Every row gives one point. Two turns around zero, p and q, are shown by what they do to some points. Where does a point land after both, in the order given? Backwards means that the second turn is done in reverse. Each puzzle has new turns, and all numbers are rounded.

Turn p:
[-50  19] -> [-48 -23]
[-11 -16] -> [  4 -19]
[11 -8] -> [13  2]
[-17 -39] -> [ 16 -39]
[67 44] -> [15 79]
Turn q:
[ -8 -27] -> [-28  -6]
[48 45] -> [ 62 -21]
[-40 -18] -> [-35  27]
Where do these land?
q, then p: [-10  64] -> [ 8 64]
p, then q: [ -9 -39] -> [-20 -35]
p, then q backwards: [-23 -36] -> [ 41 -11]
q, then p: [  9 -32] -> [  0 -33]
p, then q backwards: [33 44] -> [-52  18]

Turn p:
[ 53 -25 -13 -53] -> [ 61 -39  23  26]
[ 70 -54 -16 -26] -> [ 41 -69  10  47]
[-17  40  27  20] -> [-22  16  -4 -48]
[-18  21 -42  12] -> [-26  28  32  13]
[-29  10  27  42] -> [-41  13 -30 -26]
[-59   8  17   5] -> [-13  51 -31 -13]
Turn q:
[-6 31 33 10] -> [-18  16   4  40]
[ 52  -5 -23 -50] -> [-31 -53  23 -38]
[ 49 -16 -13   7] -> [ 17 -47  20  -4]
[ -1  17 -32  21] -> [20 16 32 -9]
[-95 -25  34  13] -> [ 12  69 -77  11]
Where do these land?
p, then q: [-48  13 -30  52] -> [-9 77 -2 10]
p, then q: [ 9 -2 57 48] -> [ -2  12 -23 -70]
q, then p: [ 11 -38 -30  12] -> [ 35 -32  10  16]
p, then q: [ 41  25  12 -54] -> [-24 -67  -6  14]
q, then p: [-14   3  -9 -58] -> [25 54 -2 10]

Turn p:
[-36 -41   1  11  60  30  30  11] -> [-14   0 -11   8  -3  79  26  36]
[-23 -21  12 -13  -4  59   2  -7] -> [-25 -37  26  -6  -2  38 -19  15]
[-41 -33  19   6 -46 -11  20 -36] -> [-15 -37  21 -14  66  -3  24  -1]
[ 52 -55  -5 -36  -6 -32   7  52] -> [  3 -28 -16  12 -59 -14  65 -43]
[-48  60  -2  -1 -45  41  20  35] -> [-70 -16 -20   3  12 -32 -53  41]
[ 55   9  40  46 -13 -30 -19 -51] -> [ 88  -7   6  16  35 -25 -18 -26]
[-59  58  34 -10 -26 -51 -43  -7] -> [ -6  34  41  -3  35 -79  -1  55]
[ 16  -9 -34 -65  55 -23  34  -2] -> [-32  54  10  31 -31  32  39 -44]
[ 50  34 -25  11 -24  -4 -21  34] -> [ 14   3 -36 -10 -39 -45 -30 -22]
[ 33  -3 -40  52  49  20 -31 -30] -> [ 59  34 -20 -37 -12  48 -32 -11]
Turn q:
[-29   5 -47  46  21  18 -19  21] -> [-12   3  48  -1 -30  36  17  43]
[  4 -44   7  13 -23 -63  50 -18] -> [-16  42 -42   9  73  13  -5  11]
[-45 -43 -17  10  28  27  42 -17] -> [-23  31  11  -7   2  71  14 -31]
[-17  11 -30 -38   1 -29   6 -34] -> [ 26   9  37  -3  45  -3 -12 -22]
[ 53  43  64 -36  23  -4 -31  59] -> [-27 -73 -26  -4 -23 -86  16 -11]
[46 48 57 12 35 42 -4  3] -> [-16   1 -19  -7 -67 -63  33 -27]
[-27 -41  34  46  17 -21 -43   7] -> [-19 -11 -15  73  -6  25  30  26]
[ 52 -24 -44 -11 -36  42 -35 -15] -> [ 79 -16 -23 -37 -22  18   2  23]
[-39  45 -25 -42 -66 -14  35  -7] -> [  7  16  31 -22  30 -11 -94 -12]
Where do these land?
q, then p: [-25  -9   4 -63  17 -56 -28  45] -> [39 -6 14 -6  2 66 63 28]
q, then p: [ 32  -3  -6 -24  55   7 -12  12] -> [-19 -13   3  31  25  23  36 -32]
q, then p: [  9 -25 -19  33 -53  30   0 -26] -> [ -8  -5 -17 -16 -47 -24 -52 -19]
p, then q: [ 54   9 -42  31 -10 -33  48 -41] -> [ 59  50  46 -13   4 -13  48 -12]
p, then q: [ 10  17  44 -10  28 -17  27  37] -> [-29  33  -7  -5 -11   7  -5  58]
p, then q: [  4 -17 -17  61 -34 -31  23 -36] -> [ 21   1  27 -35  27   1  67 -26]
p, then q: [ -7 -21 -20  64  -4 -31  34 -91] -> [ 16   6  35 -39 -18 -20  92 -56]
q, then p backwards: [-51  44  -5 -43  14  26   2  33] -> [ 13  -6  -1 -55 -40  51 -20 -23]
q, then p: [-12 -72  -6  36 -30  68 -19  24] -> [-44 -62 -19 -52 -32  17 -52 -18]
q, then p backwards: [-14  65  23 -28  27 -11 -54  37] -> [ 14   3  57 -52 -62   8 -20  20]
q, then p: [  1  12  44 -57  -9  49 -21   6] -> [ 27 -20  33 -49  30  -2  17 -50]
